Every row gives one point. To make a cloud, some directions were put in groups of two or more. Within a group, all points are equally far from the middle, so they leave a hole (a ring in 2 directions, a hollow ball in 3). The other directions are filled evenly. Then the cloud was stretched, turned, moved and blurred a little. Count the holes, and give their numbers of directions, smallest first.

Cloud:
[[-10 -84 -43]
 [ 22 -27  58]
 [ 19 -54 -47]
 [ 55 -36  30]
 [-14  33  61]
 [ 20 -90  64]
 [ 38 -49  56]
 [-17 -53 -46]
 [ 16  17  48]
 [-49  44 -49]
 [-24  -4  64]
 [-47   5  59]
 [-32 -22 -46]
 [-75 -18  13]
 [  6   6 -42]
 [ -7  58 -35]
 [ 23  14  43]
 [-40 -35  53]
 [ 11  23  50]]
Holes: 1 (2)

Cloud:
[[ -6 111  51  19]
 [ 66   5  33  -9]
 [-45   7 113  22]
 [-14   2  71  20]
 [-44  27 109  29]
 [-14   0 -16 -34]
 [-32 -20  23  60]
 [-15 -60  -1  25]
 [ 25  91  41  10]
 [ 73  -5  21  34]
 [  6 -21  29  28]
 [-60 -28  68  23]
 [ -6 -25  38 -44]
 [-10   7  10 -60]
 [ 79  31  34  13]
 [ 13  40 -25  -7]
 [ 87 -13  25  19]
 [-40 -54  34  30]
 [ 78  34 -14  26]
 [-12  14  25  54]
 [  8  34 -23  -1]
 [-47  27  91  -3]
 [ 24  54 -30   5]
 [  1  92  15 -28]
 [  1  42  52  30]
 [-55 -80  38  15]
 [-32  36  40  32]]
Holes: 0

Cloud, 54 rows:
[[ -25  -20   30   60  -14  -14]
 [ -16  -50   55  -41   -3  -58]
 [  60   68   13    1   85   52]
 [ -24   78  -20  -55  -80    6]
 [ -21   14   17  -50   30   74]
 [ -21  -56  -22   77   35  -41]
 [  25   23   -4   68  -23   20]
 [  21  -64   75  -26    1   48]
 [ -49   40    5   22    0   32]
 [  -8  -32   19   36  -59  -97]
 [  48    0   -3   22  -70   47]
 [  34   38   54  -38  -37   16]
 [  38  -39   87   -9   19  -11]
 [  -1   19  -50   15   95   12]
 [ -34  -16  -20  -21   40   84]
 [   1  -31  -51   65  -23  -10]
 [  -4  -22  -32  -21  -53  -57]
 [ -34   16  -14  -62   30   59]
 [  -3   19   -6   66   52   -6]
 [  31   14  -26  -26  -65   49]
 [-100  -32  -24    0   14  -25]
 [   5  -58  -20   -9   56   35]
 [ -26   -6   -5  -44  -90   -7]
 [  78  -27   49   12   41   12]
 [  11  -29   -1   79  -24  -54]
 [ -27  -30   39  -31   43  -52]
 [  46   67    6   11  -29  -52]
 [   4  -12  -38   25   70   65]
 [ -18   -2  -61   56  -10  -45]
 [ -95  -50  -30   -2   20  -10]
 [  89   82    0    1  -24   43]
 [  62   -7   25    5  -66   48]
 [  -9   36  -39   66   21  -36]
 [ -46   -8   -2  -61   26   37]
 [ -93  -68  -29   29  -32  -66]
 [  23  -86    4    7   52   51]
 [  69  -19   10   35  -30  -40]
 [  44   20   25  -37   20   91]
 [  16   40  -71   25  -36  -24]
 [ -44  -40  -35   -7  -81  -55]
 [  -2  -51  -17  -15   57  -19]
 [ -20  -39    2   50  -14   66]
 [  51    0   66  -21   15   44]
 [  17   23  -23   48  -41   59]
 [  10   59   26  -46  -28  -43]
 [ -66  -71   25  -11   16   41]
 [  40   93    4  -21  -12  -53]
 [  26  -15  -34   10  -41  -58]
 [  42  -39  -11   55  -44  -46]
 [  -8   41   15  -50   36  -43]
 [ -16  -17   25   67  -20  -36]
 [  19   38  -10   41   93   23]
 [ -63   -2  -28   -9  -79  -56]
 [  13   25  -50   70    6    8]]
Holes: 2 (2, 3)
